Every row gives one point. Each copy is the shape, with its points in the same order, turned, moved and blurred by noise. Is it also mirrored, or only turned?
In the rows, zero is written as 128.

Shape (8 x 3):
[[124 179 136]
 [ 89 145  93]
 [129 119 127]
 [134  89 103]
 [168 142  83]
 [168 169 136]
 [142 144 183]
 [ 84 125 168]]
Copy 1 (8 x 3):
[[141 171  99]
 [173 119  85]
 [142 126 136]
 [141  77 145]
 [ 94 107 104]
 [ 95 165 114]
 [124 180 160]
 [197 159 145]]
Copy 1 is: mirrored
Copy 2 (8 x 3):
[[150 181 145]
 [124 141 187]
 [127 128 131]
 [125  90 136]
 [186 112 145]
 [180 162 116]
 [127 174  90]
 [ 79 167 128]]
Copy 2 is: mirrored

Shape (12 x 6):
[[133  83 154 105  86 162]
 [111 127 162 186 123 100]
 [143 140 136 181 136  79]
 [127 121 102  91 107 173]
 [194 146  92 138 125 176]
 [ 88 107 154 121 160  90]
 [ 90  52 181 139 124  85]
 [130 140 109 176  94  78]
 [133 104 155 114 159 150]
 [ 97 110 152 149 119 171]
 [168 134 142 105 147 140]
 [108  77 121 124 150 143]]
Copy 1 (12 x 6):
[[198 107 147 103 119 147]
 [ 97 127 179 131  62 119]
 [ 92 119 172 142  80  79]
 [191 135  96 137 130 117]
 [186 108  95 166  94  61]
 [ 92 117 175 128 138 147]
 [123 116 224 112 125 172]
 [119 162 176 133  78  66]
 [141  83 140 150 122 144]
 [151 128 126 136  82 160]
 [148  75 122 146 130 102]
 [149 129 157 170 139 152]]
Copy 1 is: mirrored
Copy 2 (12 x 6):
[[108  56 107 124 139 118]
 [109 149 155 116 103  66]
 [125 161 160 154  92  88]
 [136  96  95 147 173 138]
 [139 116 164 197 173 140]
 [139 142 110  84  91 124]
 [ 88 109 108  83  62  96]
 [127 162 121 171 107  57]
 [129 106 142 105 126 156]
 [101 109 134  99 156 115]
 [159 104 146 142 126 146]
 [ 90 121 101 108 129 151]]
Copy 2 is: mirrored
Copy 3 (12 x 6):
[[159 176 112  91 120  89]
 [132 158 174 176 112 130]
 [128 113 168 175  94 143]
 [139 140  64 108 139 107]
 [151 116  54 139  65 126]
 [159 132 168 137 172 149]
 [175 161 205 127 158  96]
 [ 92 111 158 170 101 110]
 [190 150 116 122 133 146]
 [159 190 110 153 138 114]
 [163 128 103 108 102 158]
 [186 136 119 142 158 106]]
Copy 3 is: mirrored
Copy 4 (12 x 6):
[[106  97 195 155 107 117]
 [ 97 147  92 165 111 114]
 [129 152  79 148 150 104]
 [138 119 199 101 118 146]
 [196 156 166 144 141 152]
 [ 69  98 102 119 145 133]
 [ 61  58 101 153 113 103]
 [139 153  87 125 127  74]
 [109  99 151 149 151 166]
 [ 97 128 149 143  93 158]
 [132 123 161 145 176 144]
 [116  80 135 124 121 161]]
Copy 4 is: only turned
